Each wall is flat, endless, passes through zero and stands at right angles to its row. A trip goes straight from one point to another. Which walls does it cross, in order?
In the rows, 128 means zero.

Walls:
(1): | 123 | 168 |
(2): | 122 | 163 |
(3): |  59 | 103 |
(4): |  48 | 171 |
(5): | 181 |  88 |
(6): | 117 |  92 |
Trips:
| 163 | 136 | to | 75 | 92 | -> 2, 1, 6, 3, 4, 5
| 176 | 170 | to | 182 | 170 | -> none
| 79 | 91 | to | 105 |  93 | -> 5
|  88 | 118 | to | 150 |  96 | -> 5, 4, 3
| 116 | 145 | to | 170 | 127 | -> 3, 4, 5, 2, 1
| 167 | 139 | to | 122 | 140 | -> 5, 4, 3

Walls:
(1): | 165 | 143 |  78 | 144 | 173 | 160 | 153 | 139 |  90 |  92 | 123 | 142 |
(2): |  55 | 127 |  98 | 116 | 112 | 206 | 167 | 120 | 155 |  53 | 218 | 131 |
(3): | 115 | 149 | 155 | 213 | 150 | 136 | 118 | 114 | 124 | 139 | 147 | 119 |
(4): | 114 |  58 | 227 | 174 |  86 | 111 | 109 | 112 | 136 | 151 |  88 |  91 |
Trips:
|  89 | 144 | 212 | 183 | 127 | 137 | 123 | 156 | 108 | 112 | 143 | 172 | to | 181 | 170 | 147 | 176 | 158 | 152 | 194 | 156 |  97 |  67 | 157 |  96 | -> 1, 4
| 192 |  89 | 174 | 129 | 158 |  73 | 128 | 122 | 183 | 148 | 117 | 155 | to | 100 |  38 | 104 | 121 | 153 |  99 | 105 | 149 | 136 | 110 | 117 |  91 | -> none
|  93 | 108 | 164 |  77 |  93 |  98 | 104 | 189 | 184 | 241 |  76 | 112 | to | 155 | 172 | 114 | 120 | 169 | 153 | 116 | 119 |  97 | 176 | 138 | 126 | -> 4, 3, 1
| 108 | 107 | 123 | 133 | 176 |  76 | 113 | 181 |  90 | 111 |  88 | 110 | to | 140 | 136 | 137 | 101 | 128 |  99 | 143 | 101 | 136 | 138 |  62 |  95 | -> 1
| 130 | 124 | 112 | 121 | 155 | 122 |  94 | 106 | 215 | 131 |  98 | 161 | to | 114 | 123 |  57 | 127 | 128 | 166 | 165 | 114 | 193 |  60 | 129 |  70 | -> 2, 1
| 115 | 122 | 151 | 159 | 204 | 201 |  66 | 123 | 140 |  93 | 141 | 158 | to |  95 | 107 | 114 |  91 | 115 | 102 | 141 |  76 | 193 |  90 | 170 | 131 | -> 1, 3
| 169 | 154 | 132 |  93 | 109 |  38 | 197 |  84 | 133 | 102 | 144 | 107 | to | 134 | 116 | 217 | 104 | 118 | 142 | 159 | 127 | 136 | 166 | 190 | 162 | -> 4, 2, 3

Walls:
(1): | 151 | 175 | 158 | 122 | 158 | 144 | 140 | 157 | 158 |  51 | 187 | 107 | 107 | 148 |  97 | 105 | 185 | 191 | 148 | 110 | 131 |  80 |  96 | 170 | 149 | 161 | 177 | 125 | 164 | 115 | 114 | 131 | 107 | 167 | 150 | 219 | 143 |  92 | 163 | 107 | 188 | 138 | 156 | 187 |  44 | 150 | 124 | 200 |
(2): | 143 | 104 | 112 | 173 | 214 | 108 | 126 | 100 | 102 | 133 | 120 | 121 | 124 | 154 | 145 | 182 | 131 | 195 | 219 | 134 |  62 | 121 | 134 |  52 | 149 | 149 |  85 | 165 | 136 |  94 | 131 | 107 | 115 |  62 | 229 | 139 | 133 | 123 | 164 |  88 | 149 | 125 |  87 |  79 | 147 | 111 | 127 | 121 |
(3): | 117 | 140 | 131 | 128 | 101 | 168 | 152 | 152 | 135 |  83 | 106 | 121 | 179 | 149 | 112 | 113 |  92 | 168 | 119 | 124 | 150 | 144 | 159 | 122 | 152 | 172 |  92 |  73 | 211 | 166 | 104 |  36 | 138 | 116 | 204 | 128 | 154 | 123 |  96 | 152 | 103 |  57 | 165 | 144 | 189 | 132 |  48 | 176 |
(4): |  89 |  87 | 138 | 151 | 136 |  62 | 156 |  71 | 138 | 178 | 174 | 141 |  97 | 153 | 125 | 136 | 209 | 154 |  85 | 148 |  71 | 116 | 128 |  83 | 138 | 147 |  95 |  64 | 116 | 181 | 136 | 122 | 169 |  68 | 110 | 157 | 182 | 159 | 130 |  57 | 114 | 162 |  88 | 139 | 132 | 149 | 100 |  46 |
(5): |  69 | 173 | 189 |  90 | 109 | 176 |  88 | 102 | 121 | 116 |  46 | 102 | 125 | 115 | 102 |  55 |  83 | 105 | 192 |  55 | 125 | 179 | 141 | 141 | 149 | 121 |  83 | 135 | 108 | 114 |  59 | 143 | 117 | 174 | 135 | 150 | 160 | 115 | 152 |  99 | 121 | 148 | 208 |  81 | 106 | 120 | 122 | 106 |
(6): | 142 | 111 |  76 | 124 | 153 | 139 | 195 |  56 | 100 | 133 |  90 |  92 | 120 | 144 | 158 |  96 | 139 | 130 | 117 |  85 | 170 | 140 |  66 |  25 | 169 | 122 |  96 |  95 | 135 | 112 | 115 | 190 | 249 | 160 | 132 | 119 |  75 |  98 | 139 | 129 |  98 |  74 |  80 | 194 | 127 | 114 | 120 | 235 |
(7): | 121 | 182 | 153 |  36 | 203 | 131 | 108 | 180 | 132 | 114 |  99 | 148 | 125 | 122 | 244 | 140 |  97 |  39 | 143 | 104 | 155 | 174 | 125 | 110 | 162 | 103 | 105 | 157 |  74 | 184 | 122 | 102 |  89 | 151 | 154 | 160 | 134 |  88 | 157 |  69 | 149 |  69 |  93 | 152 | 183 |  93 | 128 | 167 |
(8): | 116 | 120 | 175 | 145 | 176 | 117 | 132 | 185 | 126 | 114 |  79 | 146 | 194 | 128 | 150 | 144 | 146 | 160 | 123 | 125 | 110 | 131 | 134 | 129 | 139 | 140 | 114 | 172 | 172 |  99 | 154 |  60 | 132 | 141 | 165 | 117 | 156 | 171 | 106 | 133 | 145 | 145 | 202 | 188 | 196 | 127 |  89 | 112 |
Trips:
| 101 | 101 | 165 | 192 | 152 | 112 |  82 | 120 | 158 | 137 | 121 | 239 |  98 | 105 | 130 | 100 | 119 | 125 | 121 | 161 |  70 | 105 |  66 | 145 | 162 |  74 |  91 |  79 | 194 | 151 | 142 | 111 |  56 | 110 | 126 | 112 | 150 | 174 | 151 |  77 | 174 |  75 | 145 | 231 |  96 | 115 | 122 | 128 | to | 153 |  84 | 158 | 177 | 139 | 175 | 166 | 140 | 130 | 124 | 178 |  58 | 144 | 177 | 135 | 116 | 165 | 155 | 156 |  86 | 170 |  89 | 103 |  63 | 144 | 140 | 140 | 141 |  87 |  84 | 109 | 140 |  95 | 137 | 115 | 140 |  88 | 120 | 121 | 113 | 127 | 126 | 123 | 114 | 150 | 145 | 138 |  99 | -> 3, 7, 6, 8
| 121 |  93 |  96 | 131 | 161 | 143 |  83 |  64 | 114 | 146 | 150 | 109 | 157 | 118 | 158 | 146 |  95 | 136 | 143 | 131 | 210 | 183 | 106 | 164 | 173 |  98 |  81 |  95 | 161 |  80 | 149 | 174 |  73 | 178 | 128 | 122 | 116 | 173 | 128 | 151 | 124 | 106 | 138 | 193 | 125 |  81 | 124 |  97 | to |  56 | 106 | 110 |  86 | 173 | 105 | 119 | 177 | 147 | 158 | 174 | 112 | 103 | 130 | 140 | 102 | 125 |  82 | 115 | 105 | 145 |  85 | 140 | 103 | 105 | 101 | 168 |  62 | 136 | 132 | 155 | 108 | 116 | 105 |  76 |  99 | 173 | 171 | 125 | 124 | 141 | 199 | 130 | 138 | 157 | 139 | 176 | 137 | -> 5, 4, 6, 8
| 138 |  62 | 110 | 113 | 135 | 125 |  91 | 159 | 161 | 130 |  98 |  91 | 108 | 179 | 113 | 143 | 142 | 118 | 131 | 191 | 145 | 126 |  91 | 214 | 149 | 144 | 122 |  98 | 138 | 101 |  94 | 105 | 133 | 150 | 147 |  64 | 190 | 115 | 142 | 142 | 122 | 155 | 167 | 111 |  93 |  70 | 145 |  27 | to | 138 | 158 | 172 | 163 |  79 | 154 |  98 | 118 | 219 | 132 | 109 | 159 | 120 |  95 | 109 | 138 | 132 |  96 | 110 | 140 | 114 | 122 | 120 | 156 | 139 | 183 | 171 | 124 | 186 | 110 | 100 | 115 | 124 | 191 | 110 | 122 |  45 | 110 |  63 | 137 | 128 | 115 | 171 |  98 | 152 | 174 | 144 | 142 | -> 4, 3, 1
|  96 | 127 | 111 | 168 | 112 | 145 | 107 | 100 | 149 | 101 | 105 | 127 | 132 | 107 |  99 | 102 | 166 | 133 | 107 | 227 |  94 | 196 | 100 |  79 | 190 |  88 | 119 |  43 | 167 | 159 | 177 | 182 | 140 |  53 | 101 |  97 | 134 | 109 |  79 | 115 | 157 | 134 | 159 | 180 | 224 | 210 | 136 | 148 | to | 127 | 120 | 149 | 156 | 136 | 157 | 115 | 149 | 100 | 113 | 174 | 107 |  93 | 102 | 111 | 160 | 144 | 148 | 175 | 133 |  91 | 141 | 157 | 101 | 150 | 142 | 150 | 157 | 155 | 110 | 189 | 110 | 125 | 121 | 193 | 165 | 114 | 104 | 136 |  62 | 161 | 117 | 137 | 100 | 137 | 156 | 127 | 123 | -> 2, 1, 6, 7
